Each row of a before or after table is a point. One or more steps were done to the points. Then noise was added and the rows were shuffled. The steps act on columns, c1 being the first. Name the steps. A step turns or swaps two columns, mirrors them in a line or flattens them onto one, adds a multiple of one to another, or multiplies or shifts one. Angles are multiples of 10 degrees, from the lower column toward the higher: turns from -170 to 170, lines from 10 to 170 but not 90. Use the fewest steps. Two steps may share a column if one is a turn and the other turns, adds or multiplies; they go together, in the order done. Otherwise the lowest column goes first.

Before (8 x 2):
-30; 16
-1; 70
53; 35
-1; -44
10; -16
7; 2
-57; -49
74; 55
After (8 x 2):
-35; -57
25; 74
39; 4
-14; 40
39; -57
-2; -6
-30; -88
-11; -1
Steps: turn c1 and c2 by -150 degrees

Before (10 x 4):
7; 16; -97; -65
-18; -26; -5; -25
43; -8; -23; 47
-55; -34; 23; 38
3; 38; -34; -8
-73; -19; 38; 11
-90; -50; 14; -13
-74; -67; -52; -3
76; 22; -43; -47
32; 5; 1; -11
After (10 x 4):
3; 22; 56; -117
-64; -74; 30; 13
36; 13; 27; -5
-62; -40; 11; 41
-8; 38; -8; -29
-46; -94; -32; -50
-33; -44; -63; 23
-8; -28; 40; -14
36; 11; -101; 6
61; 42; 64; -59
Steps: turn c1 and c2 by 20 degrees; turn c3 and c4 by 70 degrees; multiply c3 by 2

Before (11 x 8):
-17; 50; 79; -10; 26; 18; -5; -50
-69; -4; -40; 25; 21; 43; -51; 5
-70; -100; -15; 43; 40; 29; -32; -25
22; 26; 27; -79; 41; -1; -10; -65
-20; 20; 62; -75; -60; 43; 32; 11
51; 8; 66; -52; -13; 53; 35; 38
-64; -56; -61; 25; -5; 7; 9; 27
-28; -66; 12; -21; -32; 17; -52; 16
-28; -57; -59; -7; -19; 93; -11; -31
-83; -65; -45; 38; 3; 23; 2; -39
-28; 4; 37; -120; -2; 92; 41; 48
After (11 x 8):
-87; -38; -4; 47; -10; 46; 30; 26
-25; -35; 52; 30; -15; 97; 10; -19
24; 11; 5; 37; 69; -21; -20; -74
-68; -24; -27; -19; -15; 58; 30; 21
-31; -62; 19; -21; -20; -9; -19; -22
-20; 28; 58; 45; 34; -56; -31; -14
-62; -29; 19; 5; 11; 60; -41; 31
-28; 25; 64; -32; -39; -35; 21; -83
-69; -73; 14; 34; 25; 31; 10; 35
-26; 28; 101; -82; 27; 19; 33; -80
50; 19; 75; -55; 0; -29; 27; -47
Steps: multiply c2 by 0.7; turn c2 and c7 by -30 degrees; turn c3 and c6 by -60 degrees; turn c4 and c8 by 70 degrees; turn c5 and c8 by 20 degrees

Before (8 x 11):
-11; 7; 38; -26; -6; -2; -48; 11; 1; 16; -73
-41; 6; -80; 56; -47; 18; 7; -20; 10; -99; -53
81; -18; -63; -76; -58; -43; 25; -20; 17; 11; 35
51; 69; -3; -20; -52; -69; -10; 49; -37; -51; 16
45; -47; -39; -62; 57; -38; 47; -31; 67; -36; 28
-20; -7; 2; -44; 68; -61; 71; 5; -40; -10; -103
45; 68; -62; 54; -9; -49; -43; -7; -3; 5; -19
-15; 6; 54; 34; 37; -4; 20; 23; 2; 3; -33
After (8 x 11):
-7; 10; -35; 28; 41; -2; 18; 48; 63; 8; -36
-43; 25; 18; 52; -9; -44; 7; -54; 83; 31; 39
-31; 25; -51; -21; -54; -91; -29; -12; -67; -16; 28
-22; -28; 43; -62; 55; -46; -64; -39; -23; -17; -16
-4; 7; 33; 57; -47; -34; 45; -71; 91; -98; -35
-41; -7; -20; -34; -9; 8; 81; 30; -38; 13; 11
-44; 0; 31; -86; -62; -32; -84; -56; -99; 31; 22
-47; -11; -3; -39; 68; -56; 51; -6; -114; 20; -111
Steps: turn c1 and c11 by -140 degrees; turn c7 and c11 by -120 degrees; multiply c2 by 0.4; turn c3 and c8 by 100 degrees; add 1.5 times c4 to c9; turn c6 and c10 by -30 degrees

Before (13 x 14):
16; 53; 20; 13; 13; 90; -17; 14; -31; -48; -22; -21; 72; -27
61; 4; 17; 85; 3; 6; -10; 15; -51; 13; -8; 11; -5; -69
52; -25; 43; 39; 125; -6; 43; -57; 18; -59; 33; 25; -25; -33
-20; 16; 35; -10; 45; 77; 16; 26; -45; 27; -32; -7; -22; 7
-3; -96; -23; -2; 25; 18; 11; 9; 30; 4; -19; 26; 31; -76
14; -45; -20; -19; 50; -51; 69; -14; -16; -11; -87; 7; 35; -14
77; 36; -65; -66; 59; 27; -13; 16; 90; 92; -71; -20; 2; -95
-21; 28; -20; 53; 52; 12; -9; -30; 82; -5; -18; -1; 31; -28
47; -44; 32; 24; 32; 30; 51; -63; -17; -36; -25; 13; -53; -42
-77; 39; -10; -4; 36; -21; 77; -9; 18; -40; 19; -3; 19; -165
-50; 57; -3; -46; 72; 115; -3; -55; -67; 15; -1; -12; 12; -77
19; 11; -36; -42; -74; 13; -67; -22; -16; -10; 32; -15; 51; -5
-75; 44; -73; 10; -16; 54; 29; 22; 40; 9; 27; 59; 69; -63
After (13 x 14):
23; 75; 1; -43; -5; -115; 13; -51; -58; 82; -4; -8; 14; -73
-36; 39; 12; 11; 51; -91; 16; 15; -33; -4; 7; -25; 76; -29
55; 64; 15; -3; 57; 11; -69; -37; 23; 26; 35; -1; 14; -157
11; 36; 33; 50; 41; -17; 24; -31; 84; 44; 8; -3; 15; -28
-78; 7; 60; -62; -76; -21; 43; 10; 89; 102; 40; -20; -28; -95
-63; -21; -10; 81; 23; -5; 7; 18; -61; -3; -4; 20; -6; -69
-22; -52; -56; 24; 52; -22; -22; -86; -16; 19; 48; 12; -34; -32
4; -42; 23; -19; 22; 41; 8; -38; -20; 47; 111; 12; 34; -18
-35; -45; -40; 39; 105; 11; -54; -71; 24; 103; 7; 26; -3; -27
11; 24; -37; -2; -9; -77; 12; 9; -45; 59; 35; 1; -2; 3
51; 57; 87; 15; -6; -56; -38; 16; 41; -10; -10; 56; 39; -71
36; -89; 34; 3; 4; -28; 2; 14; 31; 27; 24; 26; 24; -66
-22; 4; 58; -38; -31; -19; 37; 6; -20; -65; -69; -11; 39; -9
Steps: mirror c1 and c2 in the line at 100 degrees; mirror c3 and c13 in the line at 80 degrees; add -0.3 times c4 to c10; turn c5 and c10 by 70 degrees; multiply c6 by -1; add -0.3 times c7 to c8; turn c7 and c11 by 140 degrees

Before (13 x 20):
-4; -39; 16; -33; -9; -63; -43; -19; 19; -40; -9; -30; -2; -123; 6; -87; 33; -17; 16; 9
76; 4; 20; -141; -45; -9; -32; -11; 8; -25; -14; 5; -30; 45; 40; -29; -3; 47; -51; -54
-22; 4; 40; 61; -27; 94; -21; -47; 18; -71; -16; 7; -84; -34; 40; 13; 34; -8; 2; -15
32; -18; 36; 43; 14; 40; -28; -32; -81; -76; -21; -10; -56; 34; 53; -11; -8; 5; 10; 7
37; -26; -23; 63; 6; 43; -16; -3; 6; 16; -8; 6; -57; -49; -91; -47; 20; 12; -36; 28
-24; -34; -7; -135; 0; -58; -13; -31; 13; -78; -21; -17; -21; 10; 50; -6; -77; 26; -14; 6
4; -94; 21; 22; -116; -29; 36; -32; 8; -66; -19; 17; -80; -74; 54; -15; 30; 49; 10; 5
-9; -11; -65; 38; -2; -59; -31; -49; 15; 136; -8; -56; 29; 25; 12; -23; 8; 24; 26; 19
21; -82; 37; 74; -40; -55; -32; -44; 18; 83; -16; 21; -46; 44; -124; -7; 37; 44; 22; 3
-7; -57; 33; 74; -26; -42; -37; -32; 14; -74; 2; 51; 110; 9; -37; -79; 15; 30; 15; -13
-13; -13; 16; 8; -10; -21; -2; 98; 16; -60; 4; 7; -80; -23; 32; 8; -23; 2; 31; -4
-29; -56; 25; 40; -2; 22; 9; -34; -47; -14; -3; -91; 26; 3; -105; -61; 29; -16; -7; 19
5; -3; 38; -5; 4; -24; 0; -33; 1; -36; 6; 20; -22; 35; 48; 3; 15; -14; -68; 9
After (13 x 20):
30; -82; 30; -128; -39; -57; -30; -32; 22; 86; -16; -35; -48; -65; -117; -4; 37; 44; 83; 1
-33; -35; 14; 97; 3; -60; -16; 127; 15; -77; -19; 15; -22; 8; 44; -10; -75; 30; 47; 2
-18; -36; -123; 15; -10; -60; -47; 38; 15; -37; -8; -20; -1; 37; 13; -87; 35; -18; 75; 9
-71; -57; -6; -83; -5; 22; 10; -8; -47; -16; -2; -97; 22; -29; -77; -61; 33; -20; 51; 21
20; -7; 20; -37; 5; -19; 1; 26; 1; -38; 8; 33; -22; -65; 39; 2; 16; -12; -7; 10
72; 9; 40; 129; -43; -5; -37; 120; 11; -26; -11; -15; -36; -45; 51; -25; -7; 53; 6; -52
37; -25; -37; -69; 6; 42; -16; -46; 2; 18; -10; -44; -56; 48; -77; -44; 22; 15; 27; 30
10; -95; -81; -56; -120; -32; 41; 3; 7; -63; -21; 34; -80; 3; 44; -13; 26; 49; 71; 4
19; -20; 17; -83; 16; 44; -28; -11; -85; -74; -22; -5; -59; -63; 62; -8; -9; 4; 70; 7
-12; -11; -28; 114; -13; -23; -7; -67; 16; -55; 6; 25; -83; -8; 25; 4; -19; 1; 91; -2
-33; -11; 50; -93; 2; -55; -27; 2; 20; 139; -6; -36; 26; 73; 26; -25; 14; 29; 86; 23
17; -58; -7; -118; -27; -43; -33; -35; 10; -73; -3; 35; 105; -47; -51; -79; 17; 26; 73; -14
-18; 2; -47; -124; -26; 90; -17; -11; 24; -70; -17; 31; -83; -33; 30; 12; 32; -10; 60; -23
Steps: turn c1 and c12 by -30 degrees; turn c12 and c15 by -20 degrees; turn c3 and c14 by -110 degrees; multiply c14 by 1.3; turn c4 and c8 by -130 degrees; multiply c4 by 1.6; shift c19 by 60
